Rows are points. A path goes straight from each point to the next, and from the last back to the first. The post is the endless flat space through its rows: a point in 2 columns, a line in 3, a plane in 4, and so on, so that a path can go around it. How many times does the path go around the post? Going back the other way cancels.

Post:
[[ 4.1 -1.5]]
Path (7 x 2):
[[ 10.3 -13.0]
 [ 35.4 -12.6]
 [ 32.8  14.7]
 [  3.2  35.7]
 [ 31.2  -0.4]
 [ 25.7 -32.6]
 [-10.2 -24.6]]
Times around: 0

Post:
[[-14.4  -7.1 -20.3 -31.7  -8.3 -29.7]
 [  6.9 -15.1 -50.1 -48.3 -21.5 -10.0]
 [-12.1 -16.5  43.2   0.9  -8.4  20.5]
 [  3.1  -1.4  -3.4   4.7  34.2  -9.6]
 [  1.4   4.1  32.9  35.2 -13.4   4.9]]
Path:
[[  2.3  -0.2  18.5 -23.1 -12.4   4.9]
 [ 30.5  -4.0  12.6  23.4  19.6 -31.1]
 [-19.9 -38.2  21.0   7.6  22.7  -8.7]
 [-26.1 -24.0   1.6  -9.5 -11.3  -0.1]
 [  5.1 -58.4  21.5 -39.6  12.7   6.6]
 [  9.4  -3.1   8.1 -12.1  12.9 -17.9]
 [ 11.3   6.9   2.2   1.6   4.7   2.4]
 [-43.2 -11.0  30.9  -6.4 -35.2  42.8]
 [-17.7 -11.4  -0.9  10.5  50.1   4.4]
 [ -1.4 -22.1 -26.5   7.2 -36.5 -23.7]
 [-37.5  -7.0   1.0  15.4 -47.4  12.2]
 [-15.9   2.0  19.9 -28.8 -24.7  19.8]]
Times around: 0
